Every row gives one point. Each copy is the shape, with its points in the same order, turned, moved and blurred by noise. Is it also mirrored, or only turned?
In the rows, 128 means zero.

Shape:
[[133 141  91]
 [ 93 194 160]
 [150 144 158]
 [118 161 155]
 [146  91 128]
 [ 95 173  50]
 [186  67 170]
 [105 130 162]]
Copy 1 (8 x 3):
[[136 145 183]
 [ 60 197 152]
 [132 192 132]
 [ 99 186 141]
 [162 140 124]
 [ 99 126 231]
 [196 168  80]
 [100 161 115]]
Copy 1 is: mirrored
Copy 2:
[[148 141 113]
 [ 60 136  81]
 [102 101 134]
 [ 85 123 107]
 [138 131 173]
 [161 175  59]
 [126  79 215]
 [ 79 141 144]]
Copy 2 is: mirrored
Copy 3:
[[175 105 153]
 [ 72 111 159]
 [129 159 153]
 [109 133 150]
 [181 158 115]
 [166  42 172]
 [177 220 118]
 [111 131 118]]
Copy 3 is: mirrored
Copy 4:
[[150 147  92]
 [ 88  70  84]
 [156  81 125]
 [119  86 111]
 [169 137 158]
 [120 175  53]
 [205 101 191]
 [114  97 144]]
Copy 4 is: mirrored

Shape (9 x 4):
[[105 110 130  72]
 [162  93 145 159]
 [145  56 119  78]
 [103 122 138 159]
 [163 190 185  92]
 [169  95 102 148]
 [169 133 182 205]
 [169 194 141  99]
 [123 117 117  75]]
Copy 1 (9 x 4):
[[100 101  94  75]
 [136 167 117 129]
 [113 133  41 101]
 [ 91 149 160 127]
 [184 118 165  47]
 [123 133 104 165]
 [157 205 179 124]
 [193 100 152  89]
 [118  92  95  86]]
Copy 1 is: mirrored
Copy 2 (9 x 4):
[[ 91  94 171  91]
 [151 107 177 178]
 [110  52 207 128]
 [110 117 119 160]
 [154 194 182  91]
 [168  74 152 165]
 [174 176 142 213]
 [178 155 150  78]
 [112  85 166  96]]
Copy 2 is: only turned
Copy 3, 9 rows:
[[151 100 167 153]
 [111 120  95  70]
 [147  51 124 112]
 [ 79 149 120 127]
 [185 178 165  80]
 [111 110  70 100]
 [ 88 175 103  35]
 [195 184 118 109]
 [162 105 130 139]]
Copy 3 is: mirrored

Shape, 12 rows:
[[142 112 108 170 145 176]
 [103 113 173  95  76 206]
 [163 128 114  93  82 197]
 [107 156 132 113  80 113]
 [ 81 152 178 241  91 141]
 [112 121  77 155 171 139]
 [134 133 146  87 193 149]
 [151  59 143 168 141 218]
 [146  82  95  89 177 109]
 [136  76 147  96 139  99]
 [154 174 145 132 123 131]
 [110 163 109 112 187 122]]
Copy 1 (12 x 6):
[[174  90 141 149 122 182]
 [144 154 195 105  38 202]
 [169 108 138 107  29 161]
 [102 139 167 146  74 117]
 [150 159 220 238 134 169]
 [129  92 108 142 152 163]
 [146 126 147  63 145 145]
 [196  70 181 127 107 234]
 [108  49 136  78 135 138]
 [100  71 195  90 115 139]
 [166 134 165 130 105 104]
 [125 133 121 105 158 124]]
Copy 1 is: only turned
Copy 2 (12 x 6):
[[121  97 103 146 171 188]
 [ 77 140 124  38 144 153]
 [116  82 130  61 191 127]
 [131 146 155 120 140  92]
 [ 78 182 194 177 134 202]
 [145 118  74 180 167 153]
 [195 117  75  98 123 158]
 [ 76  69  89 112 146 225]
 [162  71  58 145 117 110]
 [134  89  97 122  80 111]
 [172 123 163 118 150 147]
 [192 140  85 148 152 135]]
Copy 2 is: mirrored
Copy 3 (12 x 6):
[[131 183 105 168 119 130]
 [ 56 177 150  86  92 166]
 [ 53 146  87 118  89 127]
 [ 69 114 166 109 141 102]
 [126 161 243 193 110 135]
 [137 184 107 156 171  87]
 [121 154  87 111 190 175]
 [141 216 109 137  64 159]
 [151 153  74  83 169 101]
 [152 131 118  64 139 119]
 [ 96 103 129 152 150 144]
 [117 147 113 139 215 126]]
Copy 3 is: mirrored

Shape (13 x 8):
[[164 119 102 171 148 101 104 126]
 [153 174  98 159 117 121 172 120]
 [151 158 106 154 143 118 119 163]
 [134 167 134 178  44 123 103 133]
 [118 123 121 134 133 217 107 177]
 [157 162 141 121 150 127 104 119]
 [ 51 161 137 127 145 106 115 130]
 [144  70 151 110 140 127 125 150]
 [166 162  99 117 146 111 138 151]
 [129 109 139 205 135 100 117 161]
 [159 145 119 110 110 148 110 131]
 [113 157 102 125 140 101 103 123]
 [140  96 117 120 141 108 249 169]]
Copy 1:
[[167 128  94 136 106 105 119 156]
 [181 183 134 112 105 154 145 160]
 [149 142 121 155  97 150 112 185]
 [221 121 142 109 127 177  80 128]
 [ 92 136  96 163 110 213  95 119]
 [146 157 150 163  87 116 112 122]
 [131 146 178 172 189 139 116 133]
 [ 97  76 115 136 110 127 149 109]
 [124 150 138 124  86 130 127 165]
 [185  84  93 163 136 141 134 165]
 [133 150 144 113  85 148 103 105]
 [140 151 143 151 143 111 103 153]
 [101 137 142  83 123 168 241 176]]
Copy 1 is: mirrored
Copy 2, 13 rows:
[[115 112 118 166 119 101  81 143]
 [145 152  86 187 112 118 134  90]
 [130 159 106 168 146 126 100 132]
 [123 197 176 169  92  94 130 101]
 [109 193 111  95 103 186 119 167]
 [128 123 136 140 157 141 116 112]
 [ 45 159 113 136 168 114 150 108]
 [125 113 131 111 139 120 154 193]
 [152 140  91 150 162 123 111 118]
 [ 85 145 135 200 111 111 116 184]
 [147 144 130 116 129 134 118 120]
 [ 94 141 110 134 154 100 108 104]
 [160 130  34 165 129 103 207 176]]
Copy 2 is: only turned

Shape:
[[151 160 136 137 146 125 119 160   7]
 [152 158 101 138 154 162 124 137 157]
 [125 169 108  90 143 133 139  98  76]
 [100 163 127 144 155 164 135 106 161]
 [123 124 105 132 142 118 129  87 158]
 [140 101 106  95 101 123 117 143 159]
 [125 168  98 140 106 125 110 141 134]
 [147 162 122 119  63 124 138  93 135]
 [143 162 133 105 138 128 107  95 131]
 [153 107 107  93 154 130 151  90 124]
 [113 113 121 121 154 167 122  97 154]
 [142 148 129 126 144 122 140 178 156]]
Copy 1:
[[112 209 158 131  93 155 149 190  75]
 [131 133 103 151 158 101 119 162 161]
 [ 99 183 100  94  94 123 122 143 143]
 [ 93 129 118 158 137 100 133 123 188]
 [127 119  96 133 134 110 117  98 149]
 [149  71  98 115 115 143 106 140 142]
 [149 126 112 160  89 123 127 150 161]
 [174 138 124  93  79 127 113 119 186]
 [118 153 121 129 112 128  87 125 159]
 [121 143  94  82 156 121 108 124 133]
 [105 121 102 132 160 128 133 104 173]
 [135  99 141 140 135  98 118 180 136]]
Copy 1 is: only turned
Copy 2, 12 rows:
[[117 163  90 165 163 178  93 191  87]
 [148 105 133  81 139 169 112 101 150]
 [148 138  62 129 113 169 148 142 116]
 [131  89 138 113 119 168 162  97 150]
 [177 100 119 119 123 117 151 102 152]
 [166 129 140  95  85 100  96 112 123]
 [128 154 121 122 125 141 111  97 157]
 [146 155 109 133 108 127 130  53 104]
 [179 132 120 134 109 167 137 112 130]
 [194  97  97  97 116 130 143 135 106]
 [155  64 132 113 103 147 137 116 136]
 [137 148 167  75 133 142 118 128 134]]
Copy 2 is: mirrored
Copy 3 (12 x 9):
[[122  93 149 188 127  94 163  64  38]
 [167 186 123 143 129 101 138 143 116]
 [113 152 124 109 152 107 144  65  88]
 [109 193 135 141 152 123 143 143 140]
 [143 162 102 130 160 131 127 115 163]
 [175 116 106 100 129 140 110 138 131]
 [173 160 146 147 140 144 121 110  99]
 [170 147 147 100 119 160 153  81 139]
 [131 157 136 128 114 106 113  90 138]
 [134 136  76 101 141  97 153  99 139]
 [112 172  90 132 132 126 124 139 145]
 [167 131 148 140 147  99 140 161 114]]
Copy 3 is: mirrored

Shape:
[[154 173 154 146 184 164 129  80 151 199 141]
 [ 74 187 106 115 190 174 142 148  72 197  80]
 [153 169 168 102 135  99 175 172 162  98 133]
 [128 137 118  80 118  84  74 157 156 194 174]
 [ 85 111  53 182  93 167 142 115 105 147 151]
 [107 177 106 188 137 126 137 119 121 132  67]
 [126 145  55 176 118 148  93 144 153 181 128]
 [129 106 160 123 158  63 102  96  87 121 138]
 [ 86 168 150 122 110 175 171 173 117 122 180]
 [180 178  51  68 129  86  96 146  77  96 113]
 [109 162 160 121 177 180  56  94  93 122 168]
 [136 190  58 148 109 107 174 177 132 175 156]
 [112  97 126 110 102 181 132 178  64 137 113]
 [ 79 104  48  69 187  64  96 166 104 113  83]
 [171 149  99 170 161 107  99 125 105 176 150]
 [147  87 133 136  91 160  74  70  65 173 145]]
Copy 1:
[[104 171 123 132  70  72 103 134 146 173 149]
 [ 55 127 141  82 192 108 102 128 139 200 157]
 [142 129 152 103  97 171 107 210 183 110  93]
 [106  73 180 104  85  77  99 140 150  58 155]
 [ 79  75 118 136 111 164 163 135  50 147 180]
 [ 75 138  80 136 160 126 132 195 103 144 128]
 [110  95 118 138 125  93 137 169  84 116 206]
 [ 92 140 143 118 108 119 138 107 121  69  56]
 [ 91 105 159 111  97 220  85 153 145 148 161]
 [122 118 112  10 148 128 182 159 147  52 142]
 [ 90 167 103 129 113 140  97  54 160 105 160]
 [ 88 103 173  80 104 135 147 227 105 127 188]
 [134  75 138  77 156 180  89 108  84 141 129]
 [ 99  61 161  96 216 107 197 131 163  78 103]
 [109 165 149 110 107  85 142 146  88  99 154]
 [108 108  93  94  75 111 106  60  49 105 126]]
Copy 1 is: only turned
Copy 2 (16 x 11):
[[186 136 127 106 124 175 132 152 143 138  43]
 [125 110  96  94 188 195 207 209  99 177  95]
 [144 160  95 129 139  95 143 112 149 101 159]
 [133 109  36 163 112 162  91 122 165 176 137]
 [ 91  56 159 197  96 152 158 196 151 130 108]
 [ 67 142 143 121 134 148 191 163 138 109  70]
 [ 88  76  97 158  89 185 141 191 193 120  97]
 [ 95 110 131 154 175 129  85  77 123 158  91]
 [173 125 135 177 124 128 163 168  84  93 165]
 [ 62  43  33  77 134 131 153  86 122 138 128]
 [150  95 146 121 134 213  87 122  82 123 101]
 [126  95  41 185 114 131 221 163 165 130 102]
 [105  67 121 128 183 107 100 226  95 136 142]
 [ 43  60  93  99 209 172 155 114 171 194 175]
 [118  72  78 156 140 160 134 123 162 121  52]
 [ 86  53 133 158 115 135  52 168 112 164  54]]
Copy 2 is: only turned
Copy 3:
[[156 106 151  61 102 189 170 178  79 116 147]
 [115 106  99 170 145 222 165 223 101  63 155]
 [136 207 114 109 113 142 146 168 169 150  84]
 [ 78 137 112  31 166 155 101 150 164  82 129]
 [137 124 125 151 173  76 143 164 112  77 225]
 [108 117 149 169 107 112 153 217 104 115 133]
 [130 115 165 105 155 109  91 200 116  69 180]
 [ 60 126 104 117 127 128 152  88 103 137 106]
 [140 205 121 130 154 153 195 168 173 107 183]
 [ 68 188  77 144  90 148  39 156 115  96 134]
 [ 86 142 163 112  84 196 180  98 114  74 182]
 [132 192 104 104 174 120 110 241 110 107 159]
 [131 131 113 187 176 173 125 125 172 112 186]
 [ 73 127  62 167 146 133  89 132 127  18  68]
 [ 98 138 151  94 148 147 103 160  60 115 144]
 [ 94  76 128 112 136 149 119  92 119 145 225]]
Copy 3 is: mirrored

Shape (18 x 12):
[[168 142 138 107 148 170 134 147 128 148 163 137]
 [139 157 121 135 117 104 166 169  98 192 172 156]
 [111 100 131 111 171 184 149 146 178 170 125 140]
 [174 166  89  81 149 135 158 117  99 165 168 140]
 [149 148  94 107 120 128 192 175 150 119 152 116]
 [139 155 126 119 119 161  57 168 149 100 113 136]
 [149 123 167 145  97  81 114 193  98 151  72 170]
 [104 152  76 166 179  93 106 159 141 123 173  90]
 [155 165 190 189 139  81 112 131  99 192  97  90]
 [144 182 162 150 133 101 120 127 160 138  56 145]
 [153 176 134 120 131  68 138 177  94 142 128  81]
 [210  93 108 119 140 131 114 106 197 146 120  46]
 [166 167 137 152 106 119 110 107  96  90  93 168]
 [120 123 157 170  62  84 140 107 127 123 143 115]
 [133 169 150 104 161  62 163 108 174 154 211 135]
 [106 148 121  58 120  98 121 149 135 107 129 108]
 [168 106  95 158 171 109 124 118 119 115 151 110]
 [138 125 123 119 172  96 170 221 120 109 145 125]]
Copy 1, 18 rows:
[[129 113 144 131 186 117 126 146  82 107 175 127]
 [107 123  88 180 142 154  68 171 101 119 182 102]
 [145  62 191 142 173  96 117 174 122 115 163  91]
 [119 121  79 126 184 132 139 170  79 160 179 112]
 [137 145 121 198 141 103 150 152 121 144 152 116]
 [174 103 139 113 169 122 113 109 141  93 121 179]
 [180 116 101 147 100 142  30 110  91  82 109 108]
 [ 78 105 137 154 159 128  85 101 177 181 144 154]
 [121 173 151 107 149 180   7 112 114 132 139  77]
 [214 131 166 116 138 172  67 125 115 139 122 108]
 [120 180 106 150 143 122  61 126 103 155 113 126]
 [156 155 155  96 184  51 129  70 145 154 183  71]
 [173 133 110  92 118 191 127 103 101 115 127 138]
 [125 165 135 112  72 153  90 130 154 105 176 111]
 [117 141 156 147 118 121  88 163  97 202 234 147]
 [148 129 120 118 119  76 101 166 127 149 118 159]
 [100 103 132 120 144 125 126  78 114 154 158 102]
 [107 114 130 207 128  93  91 124  88 144 111 133]]
Copy 1 is: only turned
Copy 2:
[[128 137 127 114 159 134 134 169  95 142 100 183]
 [147 116 105 119 160  52 162 203 133 110 104 160]
 [ 88 123 155  82 158 159 140 182 123 151  73 117]
 [ 98 140  58 129 156 107 140 177  93 111  91 189]
 [137 168  97 153 149 147 172 195 154 119 106 151]
 [144 210 164  97 131 124 113 116 100 131 111 139]
 [182 132 185 156 137  53 158 129 113  96  75 107]
 [154 151  66  99 120 107 104 158 155 175 141  94]
 [123  86 163 166 135  29 146 110 114 166 152 128]
 [ 98 151 170 154 173  80 142  87 145 124 114 110]
 [159 143  94 173 134  72 185 142 114 150 134 131]
 [ 77 133 130 167  60 165 130 122 142 191  89 170]
 [135 149 150 161 151 100 100 103 112  60 134 148]
 [141  98 152 126  97  98 159 129 165  85 164 144]
 [126  98  54  89 173 103 174 120 194 147 109 182]
 [139 173  93 107 123 134 199 113 116 111 108 122]
 [139 110  87 148 113 136  84 149 124 136 117 134]
 [196 141  97 155 168 133 166 178 131 148  92 102]]
Copy 2 is: only turned
Copy 3 (18 x 12):
[[127  92 117 162 138 170 102 133 160 161 134 144]
 [140  74 135 167 144  78 120 110 166 161 111 148]
 [119  95 139 137 103 195 139 117 160 100 134 160]
 [123  95  92 199 165 131  98 129 178 145 125  94]
 [135 148 171 173 126 117  84 125 172 145 151 132]
 [167 134  78 113 118 153  76 165 106 119 137 162]
 [161 103 135  85 182  80 150 153  86 142 137 196]
 [125 113 151 149 117 105  24  88 116  91  76 124]
 [170  88 147 114 206 139 117 132 109 158  28 158]
 [170 159 112  78 199 143 119 124 142 109  87 180]
 [127 126 164 150 192  83  78 164 124 141  93 136]
 [175 121 183 104 136 207  80 140 142 131 121  37]
 [172 162  69 125 191 125 113 103  95 155 117 152]
 [159 159 140 106 130  95 132  87  98 188  70 130]
 [ 66 118 136 114 140 108  70  91 203 172  68 116]
 [ 91 165 119 130 123 103  98 180 133 114 120 124]
 [122 109 137 149 159 147  76  72  96 130 121  98]
 [ 95 105 184 161 144 105  70 128 120 125 163 172]]
Copy 3 is: only turned
